Each wall is flat, endless, passes through zero and stands at right angles to its row. A trip goes straight from one point to another. Which walls does it cross, in order?

Walls:
(1): [-2.7 -2.4  1.2]
(2): [  2.9   5.1 -10.1]
(3): [ 1.9 -0.7 -2.8]
(4): [1.1 4.9 4.0]
Trips:
[0.8 6.5 2.4] to [-0.9 -1.1  6.1] => 2, 1
[-2.4 -1.5  1.1] to [ 0.7  2.6 13.1] => 4
[-0.8 -2.7 -0.5] to [ 1.1 -4.2 -0.8] => none

Walls:
(1): [ 1.3 -2.3  9.5  1.8  2.9  2.2  1.9  2.1 -1.9  3.0 -5.6 -5.7]
(2): [ -1.8   1.0  -3.0  -4.3   1.4  -3.0  -1.1  -2.6   0.4 -10.1  -4.1  -5.5]
(3): [-4.0  3.9 -1.4 -3.5 -2.9  4.7  7.1 -0.1 -8.9  1.5  2.0 -4.0]
(4): [ 1.0  2.3 -4.1  3.4 -5.6  2.0 -6.0 -0.2  0.8  6.7 -0.8 -1.9]
Trips:
[ 8.1  4.1  2.6  0.0  1.7 -6.0  4.0 -1.1  0.6  3.5  4.8  0.1] to [  0.5  -4.8  -2.3   1.2  -4.2  -6.3  -2.9   0.8  -4.0 -11.9   4.1   3.6] => 1, 2
[ 4.5  3.0  0.2 -4.1 -0.1 -2.5  2.9 -5.6  2.8  2.9  0.5 -4.9] to [-7.3  0.6  6.1 -4.0  4.6 -5.6  0.4  1.4  3.0  3.4 -4.4  0.0] => 4, 3
[-0.5 -1.2 -1.6 -1.7  3.7 -1.2 -3.8  0.1  3.3  4.5 -0.5  0.5] to [ 1.2 -3.5  9.5  2.6 -2.4  1.8 -3.0  0.9  0.5  0.2  4.0 -5.0] => 1
[  4.4   0.0 -12.3  -3.9  -2.6   1.1   1.3   0.8  -1.2  -4.6  -0.9  -1.4] to [ 3.8 -0.4  9.2 -1.3 -0.1  2.1 -1.0  5.2 -8.3 -7.7 -3.5 -2.1] => 4, 1

Walls:
(1): [-5.1  1.8  0.3  2.9 -4.8  9.5 -4.3  3.5 -2.2 -1.6  6.8  3.8 -4.3 -7.6
  4.8 -1.6 -3.3 -0.7  7.2 -0.7  6.3  3.0  1.3 -3.9  6.1 -3.7  3.9  6.1
 -6.5 -2.5  5.4  5.6  6.8 -0.3 -4.7  2.9 -5.5  3.3 -3.8  1.2  0.4  6.3
 -1.8 -0.6  9.2  3.3 -0.4  0.6]
(2): [ 6.4  2.3  2.5  2.3 -0.1  0.3  3.1  8.3 -2.9 -4.0  2.3 -3.9  2.4  6.3
  0.0 -5.9  0.5 -3.5 -5.4  4.6 -2.7 -1.1 -6.5  3.6  4.9 -5.0  3.1  4.3
 -1.8  4.6  7.5  9.0  2.5 -0.1 -1.8 -0.1  0.5 -2.9  1.4 -4.0 -2.1  1.0
 -2.5 -4.1 -3.2 -3.0  4.5 -1.2]
(3): [-1.6 -2.9 -4.9  0.6 -1.6  4.7  6.1 -5.2  4.2  2.2  2.7 -1.4  3.8  3.4
  3.2  5.8  3.2  1.7  2.8 -3.9  0.9  5.4  0.9  2.7 -2.0  0.0  0.2  2.1
  0.4  8.2  2.7 -6.2  0.0 -3.3  7.0 -3.3  2.6  2.6 -2.6 -2.0 -3.0  1.7
 -1.5  0.8  3.7  2.5 -3.2 -1.3]
(4): [ 0.6 -5.4 -3.9  3.0  1.5 -1.8 -3.4  3.5 -3.7 -2.2 -2.5 -2.6 -2.7  0.3
  4.2  4.0 -0.2  0.3  4.3  4.0  3.7 -1.4  4.7 -1.0 -1.4  0.9 -1.5 -3.0
 -2.1  9.4  1.2 -2.2 -1.5  0.6  2.4 -0.3  0.2 -2.1  0.0 -1.1  2.6 -0.7
  2.6  6.5  7.0 -1.5  1.8  6.2]
Trips:
[-3.4  1.6  1.9 -0.4 -3.1 -0.7  6.8  3.1 -3.6  2.6 -5.0  2.2  2.7  0.0
  2.1  1.0  8.3  1.5 -3.4 -1.6  2.6 -2.5  5.1 -5.0  4.4 -2.7 -4.5  3.0
 -2.3 -6.2 -3.1  9.3  2.2 -7.5 -5.4  1.7 -4.9  4.9  8.3 -4.3  5.1  1.3
  4.0 -3.8 -1.4 -3.6 -7.0 -6.8] to [-4.7 -7.4 -3.8  1.1  1.6 -2.6  0.6 -6.4  1.2  9.3  4.0 -1.6  0.4 -2.9
 -3.6 -4.1 -3.5 -2.2  3.1 -0.5 -3.3 -4.2  2.2  6.3 -2.0 -0.8  1.5 -1.7
 -4.7 -3.1  1.9  6.5 -1.6 -2.9 -4.5 -0.2 -3.9  0.3 -4.4 -3.8  4.1  0.2
 -3.0 -4.0 -0.3 -1.2  0.8 -3.3] => 2
[ 1.2  4.2  5.6 -4.9 -2.5  2.5 -1.2  4.5 -2.9  2.8  3.5  0.4  2.2 -4.5
  2.4 -1.4 -7.6  5.1  3.3  1.4 -1.3 -0.5  5.6 -4.7 -0.4  1.6 -0.1 -0.5
 -2.0 -6.6  1.9 -2.4  4.6  5.6  2.9  4.7  2.6 -3.1 -4.1  5.1 -8.0 -1.0
 -4.3 -0.8 -3.4 -7.9 -4.5 -6.4] to [ -2.7  -1.7   1.9  -5.5  -5.4   7.6  -8.7  -9.7   1.6  -4.6  -1.3  -1.5
  -3.8   3.8   2.6   1.7   1.7  -4.6  -5.9   2.4  -4.1   4.8  -1.7   8.7
  -4.2  -5.0   1.7  -6.1   1.6   1.4 -10.8   0.1  -3.4   5.4   0.6  -7.1
  -5.6  -5.2   0.4   1.1  -0.7   0.1   1.1   1.8  -2.9   2.4  11.1  -1.2] => 1
[-1.3  4.7 -2.8  3.4  2.6 -2.1  1.5 -2.0 -2.9 -2.7 -4.7 -3.0  3.5 -2.7
 -1.9 -1.3  1.1 -1.6 -0.2  1.7 -2.4 -1.3  4.2  6.7 -2.5  0.8 -0.3  2.1
  2.6  0.9 -8.4  3.6  7.3 -1.8  0.1  3.2 -1.4  1.1  2.7 -3.6  1.0  2.6
 -2.8 -1.9 -7.3 -4.1  1.6 -7.4] to [ 7.1 -0.3 -1.2  2.6  3.9  5.5  4.6 -1.3  9.0  1.7  0.9  2.3  0.3 -0.9
 -6.4  0.3  5.5 -0.7 -4.0 -2.7  0.1  2.3 -1.2 -2.0  8.6  2.6  0.1  1.2
  0.0  1.9 -0.1  3.8 -8.0 -2.0 -1.4 -2.5 -6.0  0.8 -3.5  4.0  1.4 -1.5
 -2.6  1.1 -4.9  3.0 -1.0 -4.6] => 3
[ 4.9 -2.7 -0.4  3.1 -3.5  4.5  2.0 -4.0  7.4 -2.9  4.3 -0.1  3.0 -2.7
  0.2 -4.0 -0.4  3.1 -0.5  0.8 -1.9  6.8 -0.6 -0.5  5.0 -1.2 -0.8 -2.2
  3.4 -0.2 -0.6  3.0 -2.9 -3.0  3.0  0.8 -7.3  2.7  2.2 -3.7  1.2  2.1
 -9.6  4.0  0.2  4.9  2.8 -4.4] to [  6.1  -1.0   2.7   0.2   1.3  -3.3   1.3   4.3   0.3   0.6  -3.2   1.8
   2.5  -2.1  -0.5   1.0   3.4  -4.8  -2.8   1.6  -6.2  -1.5   3.5   1.2
   0.5  -3.9  -0.4   3.4  -1.8  -2.1  -2.1   1.8   1.0  -1.2  -4.4  -2.9
   4.3   1.0  -2.8 -11.2   3.5  10.1  -2.7   4.4  -1.2   3.6  -2.7  -0.7] => 3, 1
[-1.8  4.9 -4.1  2.6 -1.5 -3.1 -1.3  2.8  0.5  3.2  2.1 -1.8 -2.5 -4.8
  1.7  4.3 -4.9 -0.2 -0.3  5.5  9.8 -1.0  3.0 -2.5  2.5  0.6  4.2 -2.8
 -0.1 -3.6 -1.7  3.8  0.8  7.1 -1.4 -1.0  0.1 -0.8 -2.7  1.2 -3.1  0.9
 -0.7 -3.5  0.4  3.9 -3.4 -0.2] to [-4.1  2.1 -2.4 -1.1  0.3 -1.8 -2.4  0.7 -0.8 -0.9  6.1  0.8  3.0 -1.7
 -5.3 -5.3  0.8  4.4 -4.5 -0.9 -6.1  4.2  1.4 -2.0 -0.7 -3.5  1.8 -7.3
  8.1 -3.6  8.0 -1.6  7.6  6.7  3.5 -1.4  1.3 -6.1 -0.5  0.4 -2.4 -0.8
 -1.3  3.6 -7.5 -1.7  1.2 -4.3] => 4, 2, 1
